Each point is reached from the start by the listed moves, each made once or not at all, plus a little noise. Is the number of moves made odd or even? Then give how often each move was made.

Moves:
(1): -0.05	+0.03	+0.84	-0.10
(2): +0.28	+0.44	-0.13	-0.42
Start: -0.14	+0.47	-0.20	+0.24
Points:
-0.10	+0.49	-0.22	+0.19 -> even (0, 0)
-0.19	+0.58	+0.64	+0.19 -> odd (1, 0)
+0.14	+0.89	-0.35	-0.20 -> odd (0, 1)

Moves:
(1): +0.19	+0.09	+0.26	+0.17	-0.08	-0.12	+0.11	-0.85	+0.20	-0.10	+0.03	+0.07	-0.14
(2): -0.05	-0.24	+0.08	+0.50	+0.09	+0.10	-0.01	+0.19	+0.03	+0.28	+0.20	+0.17	-0.30
(3): -0.07	-0.02	-0.17	+0.62	-0.21	-0.27	-0.74	-0.13	-0.02	-0.26	-0.20	-0.30	+0.18
(4): -0.08	-0.37	-0.12	+0.20	+0.37	+0.06	+0.07	-0.08	-0.03	-0.19	-0.10	+0.01	-0.26
(5): +0.09	+0.15	+0.19	-0.09	+0.43	+0.40	-0.30	-0.20	+0.06	-0.18	-0.26	+0.02	+0.11
(6): +0.20	-0.07	-0.14	+0.33	-0.20	+0.00	+0.11	+0.20	+0.42	-0.12	-0.21	+0.13	+0.16
(7): -0.85	-0.20	+0.79	-0.11	-0.39	+0.30	-0.14	-0.37	+0.18	+0.16	-0.22	+0.12	+0.09
(8): +0.13	-0.11	+0.12	+0.05	-0.07	+0.13	+0.35	+0.01	-0.45	-0.48	+0.19	-0.22	+0.32
(9): +0.39	+0.09	+0.46	+0.21	+0.10	-0.32	-0.16	+0.18	+0.29	-0.31	+0.04	-0.08	+0.12
(10): +0.12	-0.22	+0.06	+0.24	+0.07	-0.30	+0.00	+0.04	-0.15	+0.18	-0.49	+0.34	+0.10
(11): +0.25	-0.51	+0.14	-0.45	+0.13	+0.38	-0.05	+0.31	+0.04	+0.34	+0.25	-0.06	+0.29
Start: -0.47	-0.09	+0.20	-0.07	-0.19	-0.23	-0.42	-0.10	+0.20	-0.10	-0.02	+0.03	-0.11
Points:
-0.81	-1.10	+1.29	+1.86	-0.17	+0.07	-0.96	-1.33	+0.43	-0.80	-1.09	+0.36	+0.16 -> odd (1, 1, 1, 1, 1, 1, 1, 1, 0, 1, 0)
-0.28	-0.02	+0.45	+0.07	-0.25	-0.35	-0.31	-0.95	+0.39	-0.21	-0.01	+0.10	-0.23 -> odd (1, 0, 0, 0, 0, 0, 0, 0, 0, 0, 0)
-0.02	-0.65	+0.60	-0.36	+0.43	+0.25	-0.73	+0.03	+0.15	+0.25	-0.52	+0.36	+0.41 -> odd (0, 0, 0, 0, 1, 0, 0, 0, 0, 1, 1)
+0.25	-0.22	+1.27	+0.99	+0.42	-0.50	-0.78	-0.73	+0.64	-0.23	-0.51	+0.53	-0.23 -> odd (1, 1, 0, 0, 1, 0, 0, 0, 1, 1, 0)
